Each row of a before or after table is a point. The points were changed in one or more steps. Then noise was added and the rows were shuffled. The steps act on columns, c1 being the first. Name the steps. A step turns or swaps two columns, mirrors them in a line or flattens them onto one, adds a multiple of one to another, or multiplies or shifts one. Angles are multiples of 10 degrees, from the lower column toward the higher: turns from -170 to 170, lines from 10 to 170 but not 90. Use the fewest steps. Two steps may share a column if one is a turn and the other turns, adds or multiplies; they go together, in the order done. Otherwise the lowest column goes first.

Before (9 x 3):
[[ 0.60 -0.15  0.06]
 [ 0.65 -0.47 -0.55]
 [ 0.39 -0.12 -0.36]
 [ 0.10  0.03 -0.03]
 [ 0.21  0.30 -0.16]
 [-0.78  0.16 -0.29]
 [-0.75 -0.81 -0.40]
 [-0.73 -0.59 -0.15]
 [ 0.06  0.28 -0.55]]
After:
[[-0.53  0.30  0.02]
 [-0.08  0.07  0.01]
 [ 0.15  0.23 -0.58]
 [ 0.22 -0.95 -0.13]
 [ 0.03 -1.11 -0.39]
 [ 0.10  0.40 -0.16]
 [-0.79  0.04 -0.58]
 [ 0.75 -0.33 -0.24]
 [-0.42  0.17 -0.41]]
Steps: mirror c1 and c2 in the line at 70 degrees

Before (11 x 8):
[[ 0.24  0.06  0.02  0.30  0.78 -0.63 -0.41  0.56]
 [-0.37  0.65  0.61  0.03 -0.07  0.17 -0.41  0.25]
 [ 0.13  0.80  0.61 -0.10 -0.55  0.49 -0.69 -0.25]
 [ 1.09 -0.01  0.11 -0.32 -1.23  0.00  0.29  0.63]
 [ 0.61  0.03 -0.37  0.29 -1.18  0.37  0.38  0.21]
 [ 0.41  0.05  0.22 -0.22  0.89  0.02 -0.12  0.59]
 [ 0.22  0.03  0.39  0.02  0.23  0.00  0.28  0.44]
 [-0.11 -0.12  0.45 -0.26 -0.54  0.31 -0.57  0.29]
 [-0.50  0.70  0.14 -0.22 -0.17 -0.22 -0.25 -0.10]
 [ 0.28 -0.07  0.29 -0.39  0.94 -0.16 -0.35  0.01]
 [-0.07  0.53 -0.06 -0.40 -0.47  0.44 -0.56  0.60]]
After, 11 rows:
[[ 0.18 -0.42 -0.20 -0.17 -0.55  0.33 -0.56  0.30]
 [-0.18 -0.72  0.52  0.14 -0.07  0.15 -0.41  0.29]
 [ 0.41  0.38  0.11  0.38 -1.18  0.36  0.38  0.22]
 [ 0.93 -0.11 -0.04 -0.22 -1.22  0.02  0.32  0.64]
 [ 0.46 -0.22  0.01 -0.12  0.91  0.02 -0.12  0.63]
 [ 0.21 -0.07  0.52 -0.27 -0.42  0.44 -0.56  0.60]
 [ 0.46 -0.02  0.05  0.40  0.78 -0.66 -0.39  0.57]
 [-0.37 -0.26  0.70 -0.12 -0.18 -0.19 -0.26 -0.09]
 [ 0.45 -0.26 -0.12 -0.28  0.93 -0.16 -0.35  0.02]
 [ 0.48 -0.73  0.68 -0.01 -0.53  0.52 -0.69 -0.26]
 [ 0.11 -0.40 -0.04  0.12  0.23 -0.01  0.29  0.44]]
Steps: add -0.5 times c7 to c1; turn c2 and c3 by 100 degrees; shift c4 by 0.10

Before (12 x 12):
[[-0.93 -0.51  0.53  0.50 -0.18  0.19 -0.22  0.17  0.16  0.00  0.75  0.13]
 [ 0.51 -0.07 -0.11  0.06  0.96 -0.25 -0.35 -0.43 -0.44 -0.22  0.22  0.18]
 [ 0.23 -0.03  0.21 -0.05 -0.17  0.37  0.75  0.18  0.19  0.35  0.05 -0.68]
 [ 0.24  0.46 -0.10 -0.76 -0.22  0.15  0.28  0.10  0.85  0.00  0.07 -0.33]
 [ 0.52 -0.08  0.22  0.60 -0.64  0.10 -0.12 -0.47 -0.31  0.45  0.05  0.01]
 [-0.56 -0.15 -0.07 -0.26  0.23 -0.30 -0.36  0.30 -0.15  0.44 -0.06 -0.05]
 [-0.31 -0.42 -0.20  0.02  0.13  0.15  0.00  0.11  0.05 -0.55 -0.43 -0.14]
 [-0.25  0.00  0.31  0.16 -0.23  0.15 -0.05  0.88  1.10 -0.17 -0.07 -0.58]
 [-0.18 -0.32 -0.16 -0.48  0.35  0.46 -0.62 -0.06  0.70  0.74  0.28  0.37]
 [-0.82 -0.25  0.31  0.00 -0.04  0.56 -0.88 -0.05 -0.74  0.46  0.06 -0.22]
 [ 0.61 -0.44  0.76 -0.55  0.03 -0.27  0.39  0.36 -0.14 -0.12  0.40 -0.29]
 [-0.55  0.16  0.67 -0.27  0.17 -0.51 -0.50 -0.17  1.35  0.50 -0.73 -0.53]]
After:
[[-0.24  0.08 -0.03 -0.28  0.25  0.21  0.49  0.15 -0.35  0.41 -0.26  0.00]
 [-0.53 -0.22  0.27 -0.03 -0.07  1.06 -0.03  0.07 -0.92  0.46 -0.12 -0.22]
 [ 0.39  0.44  0.29  0.05 -0.24  0.06 -0.10  0.48  0.68 -0.21 -0.60 -0.59]
 [ 0.45  0.27  0.69 -0.33  0.20  0.16  0.68 -0.61  0.78  0.47 -0.17 -0.47]
 [-0.11 -0.11 -0.20 -0.05  0.09  0.11 -0.12 -0.31 -0.10 -0.60 -0.60 -0.14]
 [-0.11 -0.35 -0.15  0.12  0.99  0.19  0.41 -0.15 -0.08 -0.24  0.31  0.15]
 [ 0.44  0.35 -0.14 -0.84 -0.23 -0.17 -0.23  0.12  0.76  0.02  0.24 -0.18]
 [ 0.08 -0.29  0.80 -0.66  0.01 -0.49  0.04  0.59  0.19 -0.12 -0.26 -0.16]
 [ 0.15  0.00  0.23 -0.23 -0.18 -0.44 -0.69  0.17  0.21  0.40 -0.10 -0.65]
 [-0.16 -0.61  0.53  0.52 -0.19  0.32 -0.09  0.76 -0.28 -0.04 -0.07  0.07]
 [-0.04 -0.29  0.20  0.61 -0.60  0.15  0.06 -0.23 -0.02  0.47  0.28 -0.11]
 [ 0.27 -0.36 -0.13 -0.41  0.39  0.81 -0.08  0.15  0.40  0.74 -0.05  0.43]]
Steps: flatten c1 and c9 onto the line at 60 degrees; turn c8 and c11 by -50 degrees; turn c2 and c11 by 40 degrees; turn c4 and c12 by -10 degrees; mirror c6 and c7 in the line at 150 degrees

Before:
[[ 0.86  0.52 -0.53  0.52  0.56 -0.84  0.13  0.23 -0.26 -0.16  0.60 -0.27
   0.46  0.85 -0.54 -0.85  0.08  0.04  0.55 -0.50]
 [-0.06  0.09  0.51 -0.18  0.41  0.04  0.03  0.02 -0.32 -0.18  0.35 -0.22
   0.32  0.60 -0.05 -0.20  0.50  0.68 -0.19 -0.24]
 [ 0.66 -0.28 -0.65 -0.08 -0.22  0.29  0.36  0.13  0.61  0.52 -0.54  0.35
   0.65  0.27  0.36  0.16 -0.67 -0.52 -0.02 -0.68]
 [ 0.03 -0.14  0.50 -0.03 -0.76 -0.36  0.37 -0.05  0.21  0.41 -0.18  0.85
  -0.19 -0.15  0.46 -0.90 -0.51  0.02  0.35 -0.53]
 [ 0.46 -0.08 -0.16 -0.57  0.26  0.02 -0.01  0.62 -0.13 -0.25 -0.25  0.19
  -0.42 -0.31 -0.62 -0.29 -0.11  0.67  0.36 -0.27]
 [-0.42 -0.44 -0.31  0.04 -0.05  0.10  0.07 -0.26  0.12  0.25  0.57  0.12
  -0.66 -0.13  0.29 -0.09 -0.70 -0.02 -0.35  0.05]
 [ 0.00 -0.16 -0.34 -0.54 -0.78  0.07 -0.32 -0.01 -0.26  0.19 -0.46 -0.09
   0.45 -0.23  0.34  0.31  0.31  0.46 -0.11 -0.64]
 [-0.28  0.55 -0.37  0.38  0.12  0.21 -0.54  0.90 -0.34  0.59 -0.49  0.25
  -0.29 -0.42  0.50  0.33  0.49 -0.66 -0.60  0.50]]
After (8 x 20):
[[ 0.01 -0.15 -0.33 -0.53 -0.80  0.08  0.08  0.03 -0.25  0.20 -0.45  0.34
   0.47 -0.19  0.01  0.31  0.29 -0.61 -0.15  0.48]
 [-0.31  0.54 -0.36  0.39  0.14  0.24 -0.88  0.88 -0.33  0.55  0.55  0.46
  -0.30 -0.43 -0.37  0.32  0.49  0.17 -0.78 -0.12]
 [-0.44 -0.46 -0.30  0.07 -0.05  0.12  0.05 -0.24  0.12  0.23 -0.07  0.26
  -0.66 -0.14 -0.15 -0.09 -0.69  0.08 -0.44 -0.25]
 [ 0.67 -0.30 -0.67 -0.11 -0.19  0.31 -0.02  0.11  0.60  0.50 -0.46  0.28
   0.68  0.26 -0.40  0.13 -0.65  0.63  0.02  0.51]
 [ 0.04 -0.14  0.53 -0.02 -0.72 -0.38  0.28 -0.07  0.21  0.36 -0.44  0.30
  -0.18 -0.15 -0.92 -0.89 -0.48  0.21  0.44  0.33]
 [ 0.83  0.53 -0.56  0.52  0.55 -0.83  0.11  0.23 -0.25 -0.17 -0.54 -0.52
   0.49  0.89  0.37 -0.84  0.11  0.08  0.75  0.02]
 [ 0.49 -0.10 -0.21 -0.56  0.24  0.02  0.44  0.63 -0.15 -0.28 -0.16 -0.67
  -0.41 -0.32 -0.05 -0.27 -0.13 -0.51  0.47  0.26]
 [-0.07  0.09  0.52 -0.18  0.41  0.02  0.47  0.05 -0.30 -0.19 -0.25 -0.03
   0.35  0.60  0.24 -0.20  0.50 -0.48 -0.24  0.01]]
Steps: mirror c7 and c18 in the line at 20 degrees; multiply c11 by 0.4; turn c11 and c20 by -120 degrees; turn c12 and c15 by -100 degrees; multiply c19 by 1.3
